Every row gives one point. The points of each table are mixes of a few directions, plus a little noise. How many directions does each table use, and how many do they share? Where both have some left over, give the other angles between the two spaces (their principal angles), to ten degrees, smallest first.

First (4 x 2):
[[-2.1 -0.3]
 [-0.3  0.0]
 [-4.4 -0.5]
 [ 6.8  0.9]]
Second, 5 rows:
[[-2.2  1.5]
 [-1.1  0.7]
 [-4.9  3.2]
 [ 4.0 -2.6]
 [ 4.1 -2.7]]
Directions: first 1, second 1, shared 0; angles 40

First (6 x 6):
[[-0.5 -4.9  2.2 -5.0  1.9  1.6]
 [ 4.1  5.9 -0.6 -1.9  1.7 -2.7]
 [-2.0  4.0 -1.2  6.6 -2.9 -1.8]
 [-0.6 -1.3  2.3 -3.4  1.5 -0.5]
 [-0.1 -3.7  0.8 -2.9  1.0  1.7]
 [-1.0 -0.1 -3.5  6.7 -3.3  1.7]]
Second:
[[ 1.0 -4.1 -0.4  2.1  0.0  1.3]
 [-4.7 -0.5  3.0 -2.4 -0.3 -0.5]
 [-2.2 -0.9 -4.4 -4.3 -1.7  5.7]
 [-0.5 -2.0  0.4  1.8 -0.4  0.2]
 [ 8.9  0.6  0.0  2.5  3.2 -3.2]
 [-2.5  6.8  1.4  0.3 -0.8 -3.5]]
Directions: first 3, second 4, shared 3

First:
[[-2.3 -1.9 -0.1 -5.4  0.1  2.2  3.4  3.3 -0.3  2.5  3.0]
 [ 6.4  5.9  5.2  1.7  4.5 -3.2  1.2 -4.2  0.4  0.4  4.9]
 [-3.9 -2.9 -5.0  0.7 -2.2 -2.6 -3.9  0.4  0.9 -8.7 -6.2]
 [ 4.5  1.0  5.2  3.4  1.8 -1.7 -2.2 -1.6 -2.6  4.0  2.9]
 [-3.5  0.8  0.8 -4.0 -1.0  2.7  1.9  0.7 -0.5  5.5 -0.1]
 [-4.1 -5.1 -2.6  1.0 -1.1 -1.8 -4.9 -0.3 -2.3 -4.7 -5.3]
 [-1.8  2.5 -1.5 -3.2  0.9  2.0  3.8 -1.8  1.9  0.3  0.1]
 [ 2.9  0.8  0.8  1.6  1.4  4.4  3.8 -1.3  0.2  5.7  3.2]
 [ 0.5  0.0  0.3  5.4 -3.7 -3.4 -6.8  0.9 -0.6 -1.7 -4.9]
 [-0.3  0.2 -1.6 -1.6 -1.8 -0.1  1.2  3.4  2.1 -1.6  0.6]
 [ 1.5 -1.3 -1.5  0.2  1.2  1.3  2.3  0.5  0.9 -1.4  2.0]]
Second (10 x 11):
[[ 0.1 -0.5  0.4 -0.7  0.3 -0.1  0.4  0.7 -0.2  0.0  1.0]
 [-2.5  0.7 -3.8  3.8 -3.1  0.8 -2.8 -2.2  1.4 -2.1 -7.0]
 [ 2.2  0.8  3.1 -1.8  2.3 -0.5  1.9  0.3 -0.8  2.2  4.5]
 [ 0.7  5.0  0.0  4.5 -0.9  0.6 -1.5 -5.3  1.3  1.6 -4.4]
 [ 3.1  4.6  3.7  1.0  2.2 -0.2  1.3 -3.4  0.0  3.7  2.4]
 [-2.8 -2.8 -3.5  0.4 -2.4  0.3 -1.6  1.7  0.4 -3.0 -3.5]
 [ 2.5  3.0  3.1  0.1  2.0 -0.2  1.2 -2.0 -0.2  2.8  2.6]
 [-0.4 -8.8  1.3 -9.1  2.5 -1.4  3.5  9.9 -2.8 -2.1  9.8]
 [ 0.2  3.0 -0.4  3.0 -0.8  0.4 -1.1 -3.4  0.9  0.7 -3.3]
 [-3.2 -4.9 -3.7 -1.3 -2.1  0.1 -1.1  3.8 -0.1 -3.8 -2.1]]
Directions: first 6, second 2, shared 2
